Each row is a point. Two turns around zero, p and q, are shown by what they do to some points. Write where each new point lands after one turn and then the other. Backwards means that the second turn is done in reverse. Each puzzle has new turns, and all numbers are rounded.

Turn p:
[0.3 1.8] -> [0.3 1.8]
[ 2.2 -3.1] -> [ 2.2 -3.1]
[-2.5  1.3] -> [-2.5  1.3]
Turn q:
[-0.7  1.9] -> [-1.2  1.6]
[ 2.9 -2.8] -> [ 3.5 -1.9]
[-2.2  0.9] -> [-2.4  0.3]
Where do these land?
p, then q: [ 1.2 -2.2] -> [ 1.8 -1.8]
p, then q: [ 1.9 -2.2] -> [ 2.4 -1.6]
q, then p: [0.0 1.8] -> [-0.5  1.7]
q, then p backwards: [-3.1  2.7] -> [-3.7  1.8]

Turn p:
[-1.2  2.7  1.5 -0.6] -> [-0.2  2.8  1.7  0.5]
[ 1.8  1.8 -0.5 -0.2] -> [ 1.8  1.5 -1.1  0.1]
[-3.0  1.1  0.9  4.6] -> [-3.1  0.6  0.4  4.7]
[ 0.2 -3.4 -2.5 -1.4] -> [-0.8 -2.9 -1.7 -2.8]
[ 2.2 -2.2  0.6 -2.5] -> [ 2.3 -2.0  0.7 -2.5]
Turn q:
[-2.0  0.7  4.4  1.1] -> [-1.1  1.5  4.5  1.1]
[-0.8 -2.3 -1.2  1.3] -> [-0.4 -2.1 -0.8  2.0]
[ 1.5  2.5 -5.7 -1.5] -> [ 0.9  1.6 -6.1 -1.6]
[-1.7 -2.4  0.3 -1.2] -> [-2.3 -2.1  0.5  0.0]
[ 2.2 -0.2  1.5  2.0] -> [ 2.8 -0.3  1.6  0.7]
[ 0.9  1.7  0.8 -1.7] -> [ 0.3  1.4  0.4 -2.3]
Where do these land?
p, then q backwards: [-4.2 -4.2  0.9  0.5] -> [-3.2 -4.2  2.0 -2.2]
p, then q: [2.8 1.6 1.5 2.5] -> [ 4.0  0.2 -0.3  1.6]
q, then p: [ 3.8  0.0  0.2 -1.5] -> [ 2.8 -0.7 -0.1 -2.9]
p, then q backwards: [-1.9  1.0 -2.1  0.6] -> [-2.2  1.1 -1.4 -1.1]
p, then q: [ 2.0  1.6 -0.9  0.7] -> [ 2.0  0.7 -1.9  0.0]
q, then p backwards: [-2.6  0.0  0.4 -2.8] -> [-3.5 -0.6 -1.3 -0.9]

Turn p:
[ 1.2  0.9  1.6 -2.1 -0.5  2.0] -> [ 1.1  1.0  1.0 -2.4 -0.7  2.0]
[-0.3  1.8  1.8 -0.4 -0.4 -1.2] -> [ 0.3  2.1  1.5 -0.3 -0.5 -1.0]
[ 0.4 -0.1 -0.2 -2.0  3.9 -1.8] -> [-0.2  0.8 -0.8 -2.0  3.8 -1.6]
[-0.7  2.3 -2.7  5.5 -2.9  1.7] -> [-0.2  0.7 -2.0  6.1 -3.1  2.0]
[ 0.1 -0.4  1.0  0.3  0.9  1.6] -> [-0.2 -0.3  0.9 -0.1  0.9  1.7]
[ 4.0 -0.3  1.6 -1.9  1.2 -1.6] -> [ 3.9  0.2  0.7 -2.3  1.9 -1.1]
[-2.9 -1.5 -0.4  4.4 -3.2  1.3] -> [-2.3 -2.3  1.1  4.5 -3.1  0.9]
[-1.8 -2.6 -2.6 -3.9  1.0 -2.1] -> [-2.4 -2.1 -2.4 -3.5  0.7 -3.0]
Turn q:
[-1.4 -4.1  2.3  1.6  1.4 -2.2] -> [ 0.9 -3.2  3.0  1.3  1.9 -2.9]
[-4.6  0.7 -4.5 -1.5 -1.8 -2.1] -> [-4.4 -1.1 -3.7 -3.2  0.1 -2.8]
[ 1.1 -1.3  3.2 -2.3 -0.3 -1.0] -> [ 2.1  0.2  3.3 -1.5 -1.3 -0.8]
[ 3.6 -1.0 -0.5  0.8  3.5  1.0] -> [ 3.9  0.7 -0.4  1.2  2.8  1.7]
[ 1.4 -0.5 -0.4  0.4  1.3  2.5] -> [ 1.1 -0.2 -0.2  0.5  1.2  2.7]
[-1.8 -0.5  0.2  0.5 -2.9 -4.0] -> [-1.3 -1.3 -0.3  0.0 -2.4 -4.4]
[ 1.1  1.8  1.7 -2.9 -0.8  0.8] -> [ 0.4  2.4  1.4 -1.9 -2.0  1.2]
[ 1.8  1.2 -0.9  2.3 -0.4  3.9] -> [ 0.0  0.2 -1.5  2.5 -0.4  4.2]
[-1.2  3.6 -1.0  1.1  0.0  1.0] -> [-2.8  2.3 -1.5  1.1  0.0  0.9]
Where do these land?
p, then q: [ 1.0 -0.8  0.3  1.4 -3.5 -0.3] -> [ 1.4 -1.9 -0.1  1.5 -2.9 -0.2]
p, then q backwards: [-0.9  2.2 -1.1 -3.0  0.8 -1.9] -> [-0.8  2.4 -1.7 -2.3  0.3 -2.3]
p, then q: [-3.4 -4.9  1.3  1.9 -0.5  3.4] -> [-1.9 -5.4  4.2  0.4  1.0  1.2]
p, then q: [ 3.0  3.0 -2.3 -2.6  1.1 -0.2] -> [ 1.3  3.1 -3.8 -2.1  0.2  1.2]
q, then p: [ 1.4 -2.3 -0.3  0.2  0.5 -2.1] -> [ 2.5 -1.3 -0.4 -0.2  1.3 -1.6]
q, then p: [-1.8 -1.1  3.9  1.2  0.5  2.4] -> [-1.1 -0.6  4.6  0.9  0.7  1.7]
q, then p: [ 0.8  4.0 -1.9  0.9  1.1 -1.2] -> [-0.6  3.1 -3.1  2.0 -0.1 -0.4]

Turn p:
[-1.1 -3.3  0.8  0.8  1.1 -0.4 -0.3  1.6  2.4] -> [-2.2 -3.1  0.0  1.2  1.2  0.5  0.6  1.7  1.5]
[-2.5 -2.7  1.1  1.0 -0.7  3.1  2.9 -1.7 -2.1] -> [-1.9 -1.0  1.2  1.8 -2.4  0.5  2.4  0.7 -4.5]
[ 0.1  3.5 -2.8 -1.6 -3.2 -2.9 -1.0  1.2  3.5] -> [-0.1  2.6 -2.9 -0.4 -1.0  0.9 -1.6 -2.9  5.3]
[ 1.6  0.1  0.2 -1.7  0.8 -0.8  3.4  1.6  0.4] -> [-0.7  1.4  0.8 -2.7 -0.3  1.8  1.5  2.0  1.1]
[ 2.6 -1.8 -3.1  0.4  1.9  0.5 -2.7 -1.3 -0.8] -> [ 2.8 -2.6 -1.6 -1.0  2.9  1.4 -0.7 -1.4 -1.6]
[-1.3  2.6 -1.1  1.2 -2.5  2.0  0.0  2.9  1.0] -> [ 1.3  2.3 -1.0  3.6 -2.0  1.2 -0.2  0.6  1.9]
[-3.1  3.1 -2.9 -1.0  1.6  0.6  2.2 -0.9 -4.6] -> [-0.2  4.4 -2.7 -0.8 -1.2  0.3 -1.7  1.3 -5.0]
[ 3.2 -2.3 -1.0 -1.3  1.9  3.9 -3.7 -0.9  1.4] -> [ 2.8 -3.7  2.3  0.6  2.8  3.4 -1.9 -1.6 -0.7]
[-0.9  0.1  2.8 -1.2 -1.3 -3.8 -0.2  0.9 -1.2] -> [-1.3 -0.2  0.1 -2.2 -2.1 -3.6 -0.8  1.0  1.7]
[ 1.0  4.4  2.6  0.3 -0.4 -1.9 -1.1 -1.7  2.6] -> [-0.3  3.1  2.1  0.0  1.6 -2.8 -0.8 -2.7  3.0]
[ 0.4 -3.5  3.4  3.0  0.9 -0.1  0.4 -1.8 -2.6] -> [-0.2 -3.1  1.8  0.0  0.6 -3.5  2.9  1.1 -3.0]
Turn q:
[ 1.4  1.8 -0.9 -6.3  3.3  1.1 -0.4  1.7  1.3] -> [ 1.0  3.1 -0.1 -3.7  5.1 -0.4 -3.1 -0.8  1.3]
[-0.9  0.1 -6.6  1.9  1.3  1.9  1.6  0.4 -2.7] -> [-1.1 -4.6 -5.0  0.7  0.8 -1.7 -2.0 -2.8 -0.1]
[-3.7  0.6  0.8  1.6 -0.8  3.5 -0.7 -0.7 -2.6] -> [-2.7 -1.8 -1.1  2.5  1.0  3.7  0.2  0.3 -2.3]
[ -0.9 -10.6  -1.2   1.9  -2.3   0.5   0.9   0.1   2.2] -> [ 0.4 -7.1  2.2  1.1 -2.8 -0.7 -0.8  6.2  5.0]
[ 0.2  0.1  1.0 -4.5 -1.7 -0.2 -3.1 -0.8  0.0] -> [-0.6  2.5  1.5 -3.2 -0.5  2.5 -2.7  1.2 -0.2]
[ 1.3 -0.4  1.6  0.6 -1.1  1.5 -0.9  0.6 -1.1] -> [ 1.5 -0.3  0.7  0.7 -0.2  1.0 -0.4  1.2 -2.1]
[ 1.4  1.7  1.2  0.5 -1.6 -0.7 -2.2 -1.6  1.7] -> [ 0.9  2.6  1.6  0.8 -2.5  1.1 -0.6 -1.1 -0.2]
[-0.7 -0.4  1.1  1.0  0.7 -1.2  0.9 -2.1 -0.9] -> [-1.0 -1.1  1.3 -0.3 -0.6  0.3  2.3 -1.1 -0.2]
[ 1.1  1.3  0.3  2.0  1.2 -3.3  0.5  1.6 -0.8] -> [-0.1  1.0 -0.1  0.1 -0.8 -3.8  1.9 -0.7 -1.7]
[ 0.3  2.1  0.8  2.9  5.0 -1.6  1.7  1.3  2.1] -> [ 0.1  1.4  1.0  2.8  2.7 -4.3  2.6 -2.6  0.6]
[-0.9  2.0  1.3 -0.9 -2.1 -1.2 -0.2  0.8  1.2] -> [-0.4  3.3 -0.8 -0.1 -1.0  0.8  0.8  1.1  0.1]
[ 1.4  1.7  0.6 -0.6 -2.0 -0.3  1.8 -1.2 -0.3] -> [ 1.9  1.0 -1.1 -1.2 -1.2  1.5  1.7 -0.8 -0.3]
Where do these land?
q, then p: [-4.1 -2.4 -0.9  0.0 -1.3 -0.8  1.3  1.0  1.7] -> [-2.6 -0.2 -2.0  2.7 -0.3  2.0  0.3  1.6  2.5]
p, then q: [ 0.0  2.5  0.7 -0.1  3.4  1.7 -2.3 -1.8 -0.8] -> [-1.0  0.8  2.9 -0.1  0.9 -1.2 -0.6 -2.1 -3.7]
q, then p: [ 0.2  0.4  1.0  0.0  3.4  0.7  0.0 -3.3 -1.0] -> [-2.1 -0.7  3.0 -0.6  1.0 -1.0  0.3 -0.7 -2.9]
p, then q: [ 1.7 -3.3  0.0  4.0 -4.4 -3.6  1.1  1.7  2.6] -> [ 1.9 -1.8 -1.8  0.0 -1.3 -1.5  2.9  0.8  7.1]
q, then p: [ 3.6 -4.4 -1.7  0.0 -2.5  0.0 -0.9  1.8  2.3] -> [ 2.8 -3.2  0.1 -0.7 -0.5 -0.2  0.1 -0.2  5.6]
q, then p: [ 3.5 -0.8 -4.5  2.4 -4.4 -0.8  1.0  1.2  4.0] -> [ 3.2 -1.3 -2.9 -0.1 -0.3  0.9  2.5 -4.4  5.6]
p, then q: [-0.2  1.5 -1.2 -0.3  1.4  0.9 -0.6 -0.4 -5.4] -> [ 0.8  0.1 -1.1 -2.9 -0.8 -1.2 -1.9 -0.6 -4.5]
q, then p: [-0.3  2.0 -0.2 -1.1  4.3  1.2 -1.4 -1.4 -1.6] -> [-1.5 -0.2  1.3 -0.6  2.2 -1.8 -2.1 -0.7 -3.8]
q, then p: [-2.2  0.2  1.4  1.0 -2.2  1.0 -1.5  2.1  0.8] -> [ 1.6  1.2 -1.4  3.1 -0.5 -0.4  0.2  2.1  0.5]
q, then p: [-1.2  1.6  2.3 -3.1 -0.1  0.6 -0.3 -3.8 -1.0] -> [-0.8  1.6  3.8  1.1 -1.0  1.9 -1.7 -0.4 -2.8]
q, then p: [-0.1  1.8  2.4 -1.1  2.4  2.3  2.9  0.0 -1.9] -> [-0.2  1.2  1.3 -1.8  2.5  1.6  0.7  2.0 -3.6]
q, then p: [-0.8  0.9  0.6 -1.6 -0.2 -3.2  0.5  2.7  0.3] -> [-0.9  3.1 -1.6 -1.5 -0.8  0.0 -1.5  1.2  1.7]
